Each row is a point. Two turns around zero, p and q, are shown by what they do to some points. Where does a point land after both, in the order given? Backwards means that the second turn is done in reverse. Each puzzle has new turns, and all numbers are rounded.

Turn p:
[-5.1 14.5  1.3] -> [-2.3 13.9 -6.2]
[  0.4 -14.7 -20.8] -> [-17.2 -18.4   3.9]
[-21.7 -15.9  22.5] -> [11.3  9.5 31.8]
[10.3 12.7 14.6] -> [ 16.7   8.4 -11.5]
[ 16.1   3.4 -17.7] -> [ -8.6 -13.5 -18.1]
Turn q:
[ 2.3 -3.1 -2.6] -> [ 3.1 -3.2 -1.4]
[-0.4 -4.0 29.4] -> [10.3 26.3  9.0]
[-17.4  13.5  -4.9] -> [-20.6  -2.2   8.9]
[-7.9 -2.6  4.3] -> [-0.3  2.3  9.1]
[  2.9 -23.8   3.6] -> [22.6 -3.9  7.7]
[ 20.5  20.0 -30.0] -> [-15.2 -19.6 -33.3]
Where do these land?
p, then q backwards: [3.0 8.6 6.4] -> [ 9.0 -0.9  6.4]
q, then p: [ 8.3 -7.8 -2.0] -> [  0.6 -10.1  -5.6]
p, then q: [ 12.0   8.6 -28.9] -> [ -4.9 -26.8  17.7]
q, then p: [-23.3  -9.3  24.5] -> [27.0 21.6 -5.8]

Turn p:
[ 10.4 -21.8  22.8  -6.2] -> [14.8 10.1 28.4  3.7]
[  5.5  -7.0 -24.9  16.3] -> [  7.6  -6.9 -20.4  21.1]
[  6.7   5.5 -19.1  -5.1] -> [ -6.0 -17.8  -7.6   7.6]
[ 7.4 -1.5 -2.9 10.0] -> [10.7 -2.2 -5.9  3.3]
[-39.3  12.1  11.3  -5.6] -> [-28.9  25.7  -5.1 -18.1]
[ 9.4 12.6 12.7 -9.3] -> [  1.9  -8.9  10.4 -17.4]
Turn q:
[12.5 21.5 21.2 -1.8] -> [ 22.5  18.8 -10.2 -10.4]
[  4.9 -26.6 -15.2   5.3] -> [-19.8  -9.7  -1.7  22.4]
[ -3.3   5.7   9.0 -13.5] -> [  9.2  -5.7  -7.3 -11.7]
[-22.3 -20.9 -12.8  15.9] -> [-11.8 -18.2  25.0  16.0]
[ 8.2 20.3 -2.2 -5.9] -> [ -0.1  14.8  -5.8 -16.4]
Where do these land?
p, then q: [18.1 12.1 -2.5 24.2] -> [-23.4   6.8 -20.1   8.3]
p, then q: [16.0  4.0  7.2 -4.1] -> [  5.1  -4.5 -14.9   8.5]
p, then q: [-10.8 -15.2  -9.8  -4.7] -> [ 5.4  6.4 19.8  1.5]
p, then q: [-20.2 -19.3  10.3 -12.2] -> [ 22.9   7.6  15.9 -14.2]
q, then p backwards: [11.5 29.7  2.6 17.7] -> [-16.5 -11.8  28.1  11.5]
q, then p: [-14.8 -11.3  -7.8 -20.9] -> [-7.8 11.5 12.3 22.4]

Turn p:
[  5.3 -10.3   5.6  -3.8   3.7   1.3   5.4 -17.6] -> [ 16.7  -2.0  -1.3   1.6  -2.2   1.1  -0.8 -15.5]
[  0.3   1.7   6.3  -5.1 -32.6  28.3   9.2 -12.4] -> [  2.4   3.1  -7.2 -25.6 -35.2 -10.6   0.7 -10.0]
[ -1.4 -11.5  -8.7 -19.8 -21.3 -13.7   0.3 -12.6] -> [  8.8  21.5   3.7 -23.7   8.7   0.6  -4.1 -14.1]
[ 20.6 -10.1   8.1  -9.2   4.2  -4.8 -14.0  -8.4] -> [18.8 -7.5 -9.3 -6.7 14.7  1.9 13.9 -5.4]
[ -2.7  -5.8  -8.5 -12.9  14.6  -0.2  10.6   0.6] -> [ 0.8 -8.2 14.2  0.3  5.8 11.9 -9.5 -8.3]
[-2.9  3.6 14.8 10.9 10.8 -3.9  6.0 30.0] -> [-16.4  -4.8  13.5  19.0  -1.9   3.8  19.6  13.7]
[-14.2 -12.3   7.6  12.3  -3.9 -11.0 -15.1 -14.8] -> [ 11.2  13.6  -2.8  10.1   9.0 -25.0  -1.4  -4.2]
[ -1.3 -11.2   6.1 -16.2   4.6  13.3 -20.6 -11.0] -> [ 19.0 -16.5   3.3 -14.4   7.3 -16.2  -0.8  -2.0]
[ -3.3   0.8 -28.4  31.5  11.9  -6.0   5.1  61.5] -> [-68.1  -7.8   4.9  22.1  17.6   7.8   7.7  12.7]
[  0.2  40.1   2.5 -16.1  11.1  -4.8   6.0 -15.0] -> [ 21.3   2.1  -1.2  -0.5 -10.7  24.6 -19.0  27.2]
[-0.7 15.1 -5.4 28.4 -3.2  1.6  7.0 -0.2] -> [-14.6   6.6 -17.8  17.5 -13.1  -0.2  -6.4   6.0]
Turn q:
[-15.4  14.9   6.9 -17.3  -3.2  21.7  17.4 -21.3] -> [-11.2  -2.3  30.0 -13.1  -3.9 -16.3  13.3 -19.7]
[ -1.6  11.2  -8.4  -2.4 -24.2   1.0  20.6   1.6] -> [ -1.2  -2.5   0.0 -27.9  -5.8  -2.5  19.0   5.2]
[ 18.0 -11.6  17.5  18.7  16.7 -10.7   4.8  16.5] -> [  5.4  22.6   0.3  14.1   5.2  24.0 -10.1  19.1]
[-15.0   5.0  14.9   0.7  23.8  -8.2 -19.1  18.0] -> [  0.9   2.5   5.0  19.4  22.2 -13.3 -22.4  14.6]
[-12.6   0.9 -21.8 -25.8  -5.9  10.5   1.9 -11.8] -> [-10.5 -14.8  -5.3 -12.1   5.8 -14.2  10.6 -27.2]
[  1.5  16.8   7.9  16.3  14.6  -6.7 -26.0   4.0] -> [ 20.6   4.3   0.0  20.5  -1.9 -15.6 -16.8  13.1]
[ 33.6 -29.2  -0.7  -9.7 -27.9  -9.6   4.3   0.3] -> [  7.0 -18.1 -13.5  -6.9  -5.2  46.1  14.3  -2.5]
[ -9.4  -6.1 -12.7 -11.9 -11.5  -7.3  14.3 -24.4] -> [-18.2 -10.7  -3.8  -1.9  -8.3  -3.4  27.0 -11.9]
[-21.6   5.9   4.3  23.6   9.9  12.7 -17.5   7.8] -> [ -4.6   5.8   2.6   4.5  -9.3 -21.1 -31.3  10.5]
[22.6 -7.9 -8.0  7.8  7.6 -3.3 -0.7  9.4] -> [ 12.0  13.2 -15.3   3.2   1.3  16.6  -3.6  -1.3]
Where do these land?
q, then p: [  8.1 -34.5  -3.2  11.5  15.2  -5.9  20.6   8.3] -> [-14.5 -15.1   0.2  -2.1 -20.6 -11.7 -28.8  18.0]
p, then q: [  5.2  23.4  -9.5   6.5  -7.7  19.8 -15.2 -23.9] -> [ 12.4 -19.5 -35.4  -7.3   7.2   2.3  -2.5  -7.4]
q, then p: [ 13.9 -17.8   0.4  21.6   9.0  -9.4  23.2  28.0] -> [-20.6 -23.6   2.4 -11.8 -12.7   5.2 -15.6  30.2]
q, then p: [  6.2   9.8   6.4  -4.7  -6.0 -24.6   4.6 -16.3] -> [-13.9   4.7   2.6  13.2 -14.1  13.2  10.9 -15.4]
q, then p: [ 16.4  -2.7  -4.5 -18.2  -4.4   2.4   9.0  -9.6] -> [ 12.0  -7.0  -1.1  -0.3 -15.4   7.9  -7.0 -16.8]
p, then q: [ -4.9  20.3  12.0 -10.1   8.5   5.5 -39.7 -10.4] -> [ 15.8   6.2 -24.9   1.9  29.5  24.3  -5.7   8.0]
p, then q: [-17.9  -1.9   2.8   8.8 -10.7  12.4 -22.6 -12.7] -> [  8.8 -10.7 -20.1  12.7  11.3   1.0  14.5  15.9]
q, then p backwards: [-26.5   9.1 -12.4   0.8  16.8  -0.5 -14.0   3.2] -> [-18.1  -9.7 -10.5  21.0  -1.5   4.3 -20.1  -5.4]
q, then p: [ 8.9 -6.7  8.4 -9.6 -7.0 -9.8 24.4 16.3] -> [ -3.3 -23.7  19.5  -1.1 -14.3  10.5  -3.6   3.7]
p, then q: [ -1.5 -22.6 -16.5   9.1  -3.7  -6.7   3.9  30.3] -> [-30.0   6.5  15.6  12.0   1.9 -22.6   2.3   3.2]
p, then q: [ -7.9  23.5  16.2 -15.7  -9.9  16.8   5.7 -13.2] -> [ 19.7 -22.6  -0.6 -19.9   4.9  18.9   1.4   5.4]

Turn p:
[-12.2 -12.5  -6.2  -2.0 -16.7 -14.8  -2.1 -22.3   5.5 -20.1  -2.5] -> [20.7 14.6 13.9  7.9 18.6 18.4 -3.5 -5.6 -5.9 -8.7 -7.1]
[-15.9  -9.2 -16.6 -11.6  -3.4 -13.1 -12.3 -19.7  28.0  -4.7 -28.1] -> [  9.6  27.1   4.7  15.4  12.0  17.3 -33.7  -9.0 -11.2  -1.2  13.9]
[ 17.5  12.4  15.9   5.6   1.4  12.9  26.1  15.4 -19.5 -13.9 -16.0] -> [-16.5   5.6   2.2 -15.7  -9.9  -1.5  12.6  26.7  32.0   0.7 -10.4]
[  7.9  15.7  18.0 -21.7  31.4  14.7  18.6  12.4 -17.6 -13.3  13.6] -> [-21.1 -12.6  -2.9   6.6   4.5 -36.7   3.8  22.7  20.6  -2.5 -22.3]
[ -4.0  -1.5  -2.9 -22.8 -15.8   4.1   2.8 -19.9  -4.7   5.6  -7.9] -> [ -1.0  -6.0  13.3  -5.6   8.4  10.4 -23.0 -10.6   5.8 -13.5  -7.0]
[  3.2  19.3 -16.2  23.1   1.1  11.6  -2.1  29.6  -7.8  10.2  25.1] -> [-12.0 -14.6 -14.3  -8.9 -16.8 -13.7  34.0   4.5 -13.3 -13.0  19.0]
[ 21.7   2.5  13.4  -9.7  23.3  29.0  20.8 -12.2  -0.5  -6.6  13.9] -> [ -2.8  -0.5  13.0 -12.1 -11.9 -39.9  -6.8  11.1   9.4   0.2 -25.3]
[-17.7 -13.0   6.0   5.0  -0.9  11.2 -15.6   5.8   6.9   6.3   4.6] -> [  5.8  -2.8  -0.6  18.7 -13.1  -1.1   4.1 -20.7   0.6   2.7   6.2]
[-8.3 18.9  5.4 33.6  7.0 -9.4  1.1 17.9 -4.2 26.4 17.3] -> [ 11.1 -26.7 -19.0  -6.2 -10.4  -7.0  24.2   9.4  -3.0  10.2  29.6]
[ -0.9  -5.0 -10.1  15.4   8.4  -8.5 -24.7  -1.7 -10.1  10.3  -1.6] -> [ -6.4  -6.2   8.3   4.5   2.9   6.1   9.4  -7.7 -17.9  19.0  17.0]
[ 14.9  -2.1  10.6 -18.7 -21.3 -13.9  -8.0 -10.2  13.9 -14.0 -15.2] -> [  2.0  22.9  -7.4 -11.9  21.0  15.1 -14.7 -14.6   8.6   2.4 -14.9]
[ -6.1 -25.6 -17.3   3.7 -14.5 -23.8  -4.5   4.9  10.1  14.0  -3.1] -> [ 10.5  -1.0 -11.3   7.2  -5.5  32.5  -6.5  -6.2 -25.8   3.6   1.1]
Turn q:
[  8.8 -19.6 -18.3   0.5  -1.8  -5.8 -19.1   0.7  -8.7   0.4 -18.0] -> [  4.9 -14.8  -5.8   6.2  14.4  13.3  20.6  13.4   5.5  -0.2 -16.3]
[ 19.2  14.4  13.9   7.2  -8.4  -2.0   4.8   3.1 -16.7  -3.0   5.3] -> [-12.2  21.0  -1.0   0.1 -17.7  -4.8  11.5  11.1  -7.4  -0.2   2.5]
[ -5.6  -9.1   3.0  21.6  13.3 -15.0 -14.3   0.9  13.8  22.0   7.7] -> [ 17.6  -9.9  -4.5  13.0  -7.6   2.0 -20.1   1.7 -15.9  -5.3 -24.1]
[ -9.2 -20.0 -13.8 -14.3  15.9 -19.2 -13.5  13.3 -23.8 -21.9 -32.4] -> [-23.4 -15.9  -7.5  26.6  29.5  29.4  21.2  -3.2  10.9  -7.4  -5.5]
[  5.7 -10.0 -17.6  11.7   5.0 -18.9 -14.4  12.2   7.0  -1.3 -25.5] -> [  6.9  -9.7  -3.7   3.8  10.8  29.7  14.0  -2.6  -8.1  -7.6 -22.9]
[-15.6   7.8   7.4  12.4 -11.0  25.5   5.4  -7.4  24.2  12.4   0.4] -> [ 30.9  16.1   2.0 -13.7   1.1  -7.6 -20.4  -9.1   5.3   9.3   5.3]
[29.6  6.2  9.1 -2.0 27.7 -0.7  0.1  5.2  7.3 18.4  0.6] -> [-18.5   4.6   2.3 -16.6   0.3   0.4 -18.8  19.1 -17.5  -6.0 -22.0]
[-13.6  -5.3 -18.1 -28.2 -24.5  -7.0  18.5  -3.7  -2.5 -24.6   5.6] -> [ -7.1 -20.3  14.0  -4.7  -3.1  -3.0  23.6 -21.6  22.2  -0.7  27.7]
[ -8.2   4.8   8.5   2.4  -1.0   9.0 -12.3 -31.5  12.5  14.2   5.6] -> [ 19.1  -3.6 -21.9  -8.9  -8.1 -11.2 -21.7   7.1  11.6   1.4   1.7]
[-19.3   3.2  20.9 -10.8 -26.3  12.6   3.0   1.6  15.9   9.9  13.3] -> [ 20.7   7.4  19.5   0.0 -15.4  -4.8 -19.6   0.0  17.3   5.0  22.2]
[12.1 30.7  8.4 10.1 17.4 -3.9  1.1  0.6  0.9  3.4  6.3] -> [-10.8  16.3 -12.4 -10.1  -9.0  -1.6 -11.5   2.8 -25.0 -11.9   1.2]
[ 23.7   4.5  21.6   2.7  12.7   8.1  24.5  -5.0  -8.2 -26.4  18.9] -> [-37.1  14.6  -2.2  -9.0 -15.9 -15.5  -0.2  -5.5 -10.5  26.4   4.8]
[-16.6   7.8   7.5   3.9 -14.7  15.1  28.6  -8.3  -0.1  22.9  13.2] -> [ 15.1  18.4  13.5  -4.2  -7.9 -33.0 -11.7 -12.6  12.4  -6.8   4.9]
[-11.0 -15.5 -32.6 -17.1  -4.3   2.0 -12.5  18.3 -21.7 -26.3  -1.0] -> [ -6.1 -24.3   7.6  17.6  28.5   6.7  33.3  -0.4  -0.9   3.7  20.4]
Where do these land?
q, then p backwards: [ -3.6  25.2 -20.1   6.4  -7.4   0.7  32.0   6.0 -20.4   4.2  24.0] -> [  2.3  17.2 -20.0  11.7   5.6  31.3 -19.9  -4.0  11.5 -11.9  26.1]
p, then q backwards: [ -3.7 -13.3  23.7 -16.2  12.3   1.2 -15.3  -1.8 -23.3 -11.3  17.2] -> [ -5.2 -41.4 -11.8   5.9   9.1  -3.9  14.0   2.0 -12.3  -1.9  -2.2]
q, then p: [  8.3   4.5   6.1  -7.9 -16.7  15.5  -5.5  13.7 -16.3 -10.6  -0.9] -> [  5.8 -15.9 -20.1  -2.8  -8.2 -14.6   8.9   9.4   8.2  -9.3   1.9]
q, then p backwards: [-12.0  -3.0  28.5  22.2   7.7  -6.1 -13.2   7.8  -4.5  -1.2  -8.4] -> [-12.4 -26.6  -1.2 -10.0   6.0 -10.7  -1.3   9.9  18.2  -8.2 -16.4]
p, then q: [  4.2 -20.4 -10.6   4.7  -3.5  -5.0  17.2   3.6  20.2  -7.7   3.3] -> [-0.6 18.9 -0.8 -7.5  5.1  7.2 26.1 11.4 -3.9 -5.3  6.8]
p, then q: [ 24.6  26.1 -17.5 -28.1  19.6 -12.8   4.4   5.6   1.1   4.0 -20.7] -> [  4.3 -19.5   0.6  28.5  26.0  11.9 -13.1   1.5 -14.5 -22.3  22.8]
q, then p: [ 10.8  -9.7 -13.9   3.2   2.7  27.2 -13.9 -18.9   5.0 -13.0  -5.3] -> [-16.6 -14.5 -11.7   1.6 -12.6  -2.8 -22.9  10.2 -22.2   2.5  -2.8]
q, then p: [-19.5 -13.3   7.2  12.8  -1.8  -5.9  -2.5  26.0   5.5  22.0  16.6] -> [  2.2   5.7   6.6 -16.3   1.7   4.9  23.4  -8.0  14.0  33.2   1.6]
p, then q: [ 11.1 -13.3  -4.8  20.8 -25.5  -1.8 -17.4  -6.4   7.3  -7.6   0.5] -> [-12.9  16.6  -8.0 -21.9  -2.1 -22.2   0.3   7.3  14.1  -4.1  10.4]
p, then q: [-23.0  16.6 -26.0  14.0 -11.0  -5.1   4.5 -12.5   3.7   0.9 -22.8] -> [ -9.2   2.7   4.5   3.2  -8.1 -11.7  -8.0  13.1 -25.8  24.6  26.5]
p, then q: [-15.6 -16.5  15.9  -2.7  19.2  -7.5   5.1 -18.2  10.9  35.2 -21.7] -> [ 30.8  -9.7   1.2   6.3  -9.2   1.7  -4.5  42.4  -7.8   6.8 -17.0]
q, then p: [ 18.3  17.2  11.5 -29.2   4.4  -0.4   4.6  -4.9  10.8 -15.0  18.4] -> [  3.2 -21.1  -9.8  22.5   7.5   4.3   1.6 -25.6   0.7 -21.5 -10.4]
